Rows are points. Each copy is the shape, with its points in the same order, stretched, turned, moved and blurred by noise. Is it also mirrored, or only turned?

Shape (6 x 2):
46  -27
10  -2
6  -1
-35  -9
-24  2
-17  3
Copy 1 (6 x 2):
55  -15
12  -4
10  -3
-27  -23
-21  -10
-14  -7
Copy 1 is: only turned
Copy 2 (6 x 2):
-32  60
-14  7
-8  9
-14  -40
-6  -29
0  -22
Copy 2 is: mirrored
Copy 3 (6 x 2):
-26  -52
-4  -20
-1  -13
32  5
18  1
15  4
Copy 3 is: mirrored
Copy 4 (6 x 2):
7  -46
3  -6
2  -1
-28  24
-14  22
-10  21
Copy 4 is: only turned

Shape (7 x 3):
37  -15  26
-35  25  -29
-36  31  20
-10  -14  -21
5  -21  -6
21  27  32
-13  10  16
Copy 1 (7 x 3):
-41  1  -38
30  6  41
-38  17  60
17  -21  7
-2  -17  -8
-45  39  -2
-26  11  22
Copy 1 is: mirrored
Copy 2 (7 x 3):
48  -6  12
-40  -27  -28
-12  36  -20
-11  -36  7
4  -30  21
43  26  -25
4  8  -2
Copy 2 is: only turned
Copy 3 (7 x 3):
-43  -23  -24
35  13  -12
1  27  19
19  -24  -16
-4  -26  -17
-40  10  -20
-3  3  5
Copy 3 is: mirrored
Copy 4 (7 x 3):
3  -55  -18
1  49  12
7  8  40
13  11  -17
15  -14  -22
-24  -28  15
10  -7  15
Copy 4 is: mirrored

Shape (8 x 4):
-43  10  -34  -13
-13  -21  0  3
14  -27  -2  16
-7  0  -21  -11
-11  -26  8  0
4  8  -5  7
2  23  -18  -14
-1  -5  -2  11
Copy 1 (8 x 4):
32  -37  -39  12
-8  -22  -17  -22
-28  3  -17  -31
18  -5  -28  -12
-10  -23  -11  -31
2  6  -8  -1
31  9  -15  2
-10  -4  -13  -8
Copy 1 is: mirrored
Copy 2 (8 x 4):
-34  -60  -40  5
-16  -21  16  -8
19  -17  24  -5
1  -30  -25  -4
-12  -15  15  -16
6  -6  -9  13
11  -14  -43  13
-2  -15  3  14
Copy 2 is: only turned

Shape (10 x 6):
17  -12  4  -10  -5  0
14  -8  21  8  -1  15
5  -5  21  1  47  26
13  -14  15  7  -5  7
9  13  14  -6  -10  15
5  27  0  0  -10  -30
9  2  22  -5  3  23
-2  -14  25  -5  5  7
-14  -13  -18  6  4  -1
-3  -9  -10  -7  -6  -20
Copy 1 (10 x 6):
23  5  13  0  9  -6
7  1  31  10  5  9
-26  9  21  29  29  -13
16  -4  25  9  5  5
-4  11  21  -12  -5  5
7  -8  -11  -40  14  14
-8  9  30  4  0  -2
3  -13  25  8  4  -12
12  -8  -22  12  0  -2
24  -12  -15  -8  7  -9
Copy 1 is: mirrored
Copy 2 (10 x 6):
24  -5  5  -2  5  1
5  -4  11  4  14  23
-6  9  5  -4  60  14
12  1  10  5  6  19
-1  -24  4  -9  5  9
-8  -19  -2  12  -13  -31
0  -14  12  -11  21  17
5  6  24  -9  13  8
10  23  -12  -2  1  -1
19  10  -1  -2  -10  -20
Copy 2 is: mirrored

Shape (14 x 9):
4  -28  16  15  -30  23  16  -18  21
-3  8  9  -8  18  -39  3  4  9
6  6  -19  -3  21  -14  -20  11  -11
-4  19  -28  -33  17  -26  -5  2  -10
15  14  -12  -27  45  -11  -17  28  15
4  19  -20  -13  6  -15  -25  -11  30
-23  -23  24  8  -15  13  15  -4  20
-29  -22  13  13  -23  15  9  -6  46
-31  -22  11  35  -39  14  4  19  18
-32  -6  15  8  -37  41  31  0  29
-3  9  25  -11  2  8  -28  1  -16
12  20  -1  17  14  5  5  0  -7
24  41  3  -16  4  -23  -13  19  4
-13  33  17  21  26  5  -15  -7  -13
Copy 1 (14 x 9):
2  9  48  6  -32  17  9  -1  8
19  21  -21  -16  25  -24  3  -4  7
8  -15  -36  6  20  -6  -3  0  1
5  10  -57  -18  12  -9  -14  -11  -3
38  -9  -55  -23  42  5  11  0  15
16  10  -26  2  17  12  -9  -33  33
-19  23  43  -9  -5  7  7  15  11
-24  21  45  -13  -8  15  13  -4  42
-39  12  44  21  -18  -4  23  25  43
-39  36  45  -6  -33  38  16  9  36
7  17  -8  13  16  10  -33  20  -3
8  11  -13  18  6  7  13  -6  -10
39  23  -47  8  18  -9  -6  2  21
-8  32  -16  24  34  2  -1  0  -16
Copy 1 is: only turned
Copy 2 (14 x 9):
28  -21  -15  -5  -8  -35  20  -38  43
1  4  23  -30  25  -12  -3  13  -1
6  -9  8  -7  8  26  -11  14  -14
-20  4  16  -41  18  34  -2  10  -16
-12  -12  37  -13  21  40  -11  32  12
-18  -4  -6  -31  24  16  -29  -13  24
6  -29  7  -7  -3  -50  18  -25  20
-6  -40  -15  -11  3  -55  3  -32  36
2  -28  -35  19  -16  -60  12  -13  6
-13  -24  -11  5  -3  -48  40  -41  34
-4  6  35  2  -13  -8  -8  -10  1
20  2  9  16  20  12  14  -9  5
-12  39  14  -10  17  21  -5  22  15
3  1  32  24  24  -8  -5  -25  -14
Copy 2 is: only turned

Shape (16 x 11):
5  -14  22  21  9  -11  -13  -12  -2  -38  -8
18  -37  33  -10  29  22  36  5  -29  -10  -26
-23  1  -20  -2  14  12  -1  10  26  -2  -29
-5  8  32  -10  -18  25  -24  -22  0  -32  29
27  18  27  17  13  -6  -9  2  17  -14  9
-12  -29  9  5  -4  -17  20  -20  -38  3  -3
27  -30  -20  -10  31  -15  32  -2  18  -26  -5
-8  24  -12  17  -20  14  -26  33  -11  16  17
18  -33  -8  -3  -25  -4  11  -3  -25  28  -17
-26  -30  -19  25  -27  -1  11  0  24  -36  23
0  10  -8  16  -30  46  -11  26  -17  -3  -4
14  16  -27  11  0  9  39  10  -17  -13  -25
31  -5  -14  37  -22  29  3  21  -29  -20  -1
10  -21  -9  53  -1  -6  15  17  18  17  15
-26  14  -25  17  22  39  0  -11  2  19  -11
-27  -18  0  46  -27  27  32  -19  23  23  22
Copy 1 (16 x 11):
0  14  -15  4  -14  -6  27  4  25  -17  36
14  2  -24  -30  5  -9  19  10  -57  -1  42
12  -2  20  -9  1  -29  10  14  8  13  -21
-28  14  5  31  30  17  35  4  29  -22  19
21  -11  -14  -1  -4  9  36  -3  13  -41  16
6  26  -20  -17  8  26  0  -10  -2  18  19
-7  -15  -58  -27  -12  -29  28  -25  1  2  3
16  -19  24  33  12  16  -32  35  14  -29  -18
1  -3  -27  3  -12  46  -11  10  -17  28  -11
-25  33  -40  11  16  -22  1  32  60  -5  -16
8  5  8  44  3  1  -26  48  -14  -21  -15
17  14  -17  -4  -26  -12  -7  -12  -27  -16  -22
13  4  -40  50  -20  -2  -25  33  -21  -37  4
36  -7  -49  2  8  0  -13  31  17  -14  -8
41  -2  19  16  30  -25  0  -5  -13  11  -15
30  32  -35  7  49  12  1  29  21  11  -26
Copy 1 is: only turned
Copy 2 (16 x 11):
-28  40  13  -16  0  -6  -9  3  -9  -1  3
12  9  52  -3  27  45  3  11  -8  0  1
18  14  -12  -17  -8  2  38  -5  22  10  -15
-30  11  16  24  -20  -34  -5  -36  -6  -22  19
-3  33  17  9  -6  -24  -28  3  19  7  0
-20  -1  -2  -1  47  20  2  -8  -29  -10  8
5  -6  16  -52  8  23  -23  4  16  -9  -5
21  19  -16  19  5  -52  28  -7  -13  -6  0
8  -2  -13  15  37  15  -2  7  -23  -33  -26
-24  12  -14  -42  6  -30  13  -10  18  -44  30
18  35  16  13  7  -45  40  -14  -11  -32  -16
14  17  33  -32  39  -12  14  -7  4  -8  -34
12  50  33  -18  31  -38  4  -1  -21  -44  -14
25  34  -14  -21  32  -13  -8  13  25  -26  22
30  28  2  -8  15  -3  43  -44  7  -9  0
3  29  -13  2  43  -19  19  -30  40  -52  37
Copy 2 is: only turned
